Each row is a point. Each copy is the shape, with its points in the same order, turned, moved and blurred by noise. Some copies are also mirrored. Which?

Shape, 6 rows:
[[ 27  12]
 [ 38  -5]
 [-26 -43]
 [ -8   6]
 [-30 -13]
 [-31  30]]
Copy 1 (6 x 2):
[[ 16 -22]
 [ 36 -11]
 [ -3  51]
 [ -8  -1]
 [-22  27]
 [-40  -8]]
Copy 1 is: mirrored
Copy 2 (6 x 2):
[[ 27  -7]
 [ 39   7]
 [-22  48]
 [ -3  -1]
 [-31  23]
 [-37 -28]]
Copy 2 is: mirrored
Copy 3:
[[-17 -10]
 [-16 -25]
 [ 60 -20]
 [ 16   9]
 [ 43   4]
 [ 19  39]]
Copy 3 is: mirrored
Copy 4 (6 x 2):
[[ 22  40]
 [  4  56]
 [-38  -2]
 [  8   0]
 [-18 -13]
 [ 29 -21]]
Copy 4 is: mirrored

Shape, 8 rows:
[[ 21  -3 -24]
 [ 19  19   4]
 [ 28 -26 -15]
 [-22  14 -19]
 [-80   5  32]
 [ -8 -22 -21]
 [-27 -24 -25]
 [ 29   4   7]]
Copy 1:
[[-29  -9   9]
 [-26 -12 -28]
 [-15 -28  21]
 [-14  34  -5]
 [ 57  60 -30]
 [ -3   6  22]
 [  6  24  26]
 [-21 -24 -17]]
Copy 1 is: only turned
Copy 2:
[[ -4  -6  27]
 [ 19   3   3]
 [ -8 -21   3]
 [ -4  40  28]
 [-40  87 -33]
 [-27   8  10]
 [-44  24  19]
 [ 16  -6  -5]]
Copy 2 is: mirrored

Shape (9 x 4):
[[  2   1  16  32]
 [-15  -2 -35  16]
 [ 41 -31  27 -37]
 [ 17  34 -49   0]
 [ 30  41  35  17]
 [-21  14 -28   1]
 [ -8  45 -22  -1]
 [  3   0 -31  -4]
 [ 15  14  51  27]]
Copy 1:
[[ 16  -6 -38   5]
 [ -7 -36   4  14]
 [-24  64 -14 -19]
 [ 23 -15  40   4]
 [ 57  30 -25  11]
 [ -5 -22  11  29]
 [ 27  -7  15  36]
 [ -9 -11  16   5]
 [ 35  25 -55  10]]
Copy 1 is: mirrored
Copy 2 (9 x 4):
[[  1 -44   1   3]
 [ -9  -4 -12 -28]
 [ 26  12   2  64]
 [-55  12  -8  -8]
 [-31 -47  30  41]
 [-15   5  11 -25]
 [-42  -3  27 -18]
 [-14  12  -9  -9]
 [  7 -61  21  36]]
Copy 2 is: only turned
Copy 3 (9 x 4):
[[ -7  27  25  26]
 [  8  32 -21   2]
 [ 32 -16  64 -26]
 [-29  20 -17 -37]
 [-48  10  54   6]
 [ -3   5 -26   4]
 [-35  -3 -17  -7]
 [  3  12  -7 -14]
 [-21  15  55  30]]
Copy 3 is: only turned

Shape:
[[ -1 -11 -46 -67 -23  26]
 [ -7 -22 -15 -26  18  15]
 [-36  -9 -43 -48   3  19]
 [-20   5  -3 -13   0  26]
 [-25  33   2  55 -16 -17]
 [  8  17 -16 -25   3  33]
 [ 19   0 -24 -41  -7  -5]
 [-33  35  50  41 -36  -7]
 [-14  -1  18  47 -45   2]
 [  0  25  -6 -34  -5 -10]
 [ -6  18 -34 -21  -3  30]]
Copy 1, 11 rows:
[[  5 -56  25  12 -29  67]
 [  3 -27   7  31  13  24]
 [ -8 -59 -16  19 -11  44]
 [-33 -28   9   9   3  18]
 [-34  12 -20 -50  20 -22]
 [-29 -12  20   9  -3  44]
 [ 15  -7  17   0 -23  45]
 [-56   6  11 -42  -2 -52]
 [-22 -16  26 -46  24 -29]
 [-11  -4   4   1 -36  25]
 [-28 -24   3  -2  -1  52]]
Copy 1 is: mirrored
Copy 2:
[[ 22 -62  32  35 -31  22]
 [-13 -34  33  -1  11  20]
 [ 14 -41  49  12 -32   1]
 [ 12 -12  20  -6 -14  16]
 [ 16  42 -12 -19  14 -45]
 [ 10  -8  21  24  -7  30]
 [-14 -39   8  33  -9  17]
 [ 15  40 -43 -41  -7 -25]
 [ 39   3 -37 -23  20 -19]
 [-22  -8  -6  26 -20   9]
 [ 18 -13  26  32  -8  16]]
Copy 2 is: only turned
Copy 3, 11 rows:
[[ 66 -30 -48 -22  32  30]
 [ 30  -7  -7  25  19  21]
 [ 48 -17 -46  19  -2  37]
 [  6  -5 -30   2   2   6]
 [-12  13   9 -13 -56 -20]
 [ 26  18 -37  -1  24  -4]
 [ 48  11 -15 -26  21  25]
 [-59   3  -3 -37 -39 -10]
 [-21 -25  15 -32 -34 -25]
 [ 23  26 -16 -23   2  25]
 [ 36   5 -45  -7   4  -7]]
Copy 3 is: mirrored
